Every row gives one point. To make a cloud, some directions were put in groups of two or more. Within a group, all points are equally far from the middle, so they leave a hole (a ring in 2 directions, a hollow ball in 3). The other directions are filled evenly. Then the cloud was stretched, turned, moved and blurred a little. How many holes are there, and how many directions does each take, smallest first?
In the rows, zero is written as 128.

Cloud (22 x 3):
[[159 146 103]
 [169 157 105]
 [119 139 135]
 [137 129  95]
 [ 66 113 108]
 [ 81  99 126]
 [138 136 151]
 [150 170 186]
 [136 113 100]
 [ 90 112  74]
 [165 144 166]
 [100 109 146]
 [ 83 123  71]
 [130 145  98]
 [ 71 157 145]
 [128  99 167]
 [ 68 154  84]
 [ 82 139  63]
 [119  95  98]
 [100 147  71]
 [126 120 101]
 [ 79  97 125]]
Holes: 0

Cloud (19 x 3):
[[ 84 125 184]
 [134 166 100]
 [195 112 128]
 [153  92 141]
 [104  87 137]
 [120 132 152]
 [105 131 172]
 [ 69 162 147]
 [ 93 167 104]
 [ 59 171 136]
 [157 166  94]
 [152 161  95]
 [ 73 149 163]
 [161 139  85]
 [139 169  97]
 [124  99 119]
 [138 163 125]
 [137 144 133]
 [ 83 148 167]]
Holes: 0

Cloud (19 x 3):
[[126  65 115]
 [170 175 124]
 [ 80  82 129]
 [166  94 128]
 [124 150  99]
 [121 148  99]
 [ 96 165 131]
 [158 145 168]
 [123 174 115]
 [ 89  74 135]
 [135 165 106]
 [ 99 149 110]
 [172 162 158]
 [ 90  72 128]
 [ 74 108 137]
 [ 90 118 164]
 [ 77 107 148]
 [180 124 138]
 [144 184 121]]
Holes: 1 (3)

Cloud (27 x 4):
[[188 144 132 168]
 [156 166 129 179]
 [119 117  83 132]
 [171 124 109 176]
 [164 154 106  90]
 [ 90 123  94 126]
 [145 112 152  63]
 [131  96 158 171]
 [154 126 160  67]
 [138 172 167 119]
 [ 89 129 112 175]
 [186 106 144 124]
 [ 85 151 140 164]
 [ 89 125 131  72]
 [141 112 116  70]
 [131 112  97 175]
 [133 161  96 165]
 [145 155 104 183]
 [153 153  85 141]
 [139 108 184 135]
 [126  76 142 102]
 [ 66 115 137 154]
 [131  85 144  82]
 [ 88  89 128 160]
 [132  86 169 140]
 [101  88 174 137]
 [109  85 129 167]]
Holes: 1 (4)

Cloud (30 x 4):
[[ 56 146 105 110]
 [180 159 148 168]
 [140 141  79 163]
 [201 140 110 180]
 [154 123 118 173]
 [119 145 133 128]
 [ 86 157  90 155]
 [167 170  90 181]
 [ 88 127  64 126]
 [106 121  60  93]
 [ 96 153  80 137]
 [112 155 128 121]
 [ 95 162 106 111]
 [108 165  93 152]
 [ 83 125  63 127]
 [129 151  72 118]
 [142 141 144 186]
 [105 157 132 160]
 [159 147 136 129]
 [ 79 141  73 141]
 [142 178 104 185]
 [147 163 148 181]
 [116 155 123  99]
 [143 161 139 145]
 [134 137  79 162]
 [154 186 117 142]
 [123 127 126 123]
 [108 158 131 144]
 [ 50 141 110 114]
 [120 173 102 108]]
Holes: 1 (2)

Cloud (28 x 4):
[[143 127 196 110]
 [144 139 112 121]
 [131 143 148 162]
 [156 128 121 107]
 [173 147 128 136]
 [103 115  95 134]
 [ 92 176 123 146]
 [173 123  98  75]
 [169 150 123 146]
 [ 79 103 117 147]
 [153 165  89 104]
 [161 159 152 134]
 [191 136 123 143]
 [120  93 110  90]
 [102 129 158 161]
 [113  94 150 178]
 [139 185 171 112]
 [ 95 176 183 128]
 [ 61 104 138 175]
 [172 128 104  94]
 [128 190 192 129]
 [125 151 176 153]
 [153 128  93 117]
 [ 84 120 185 139]
 [ 92  85  90 126]
 [ 69 132 154 173]
 [ 61 109 115 140]
 [161 167 182 110]]
Holes: 0
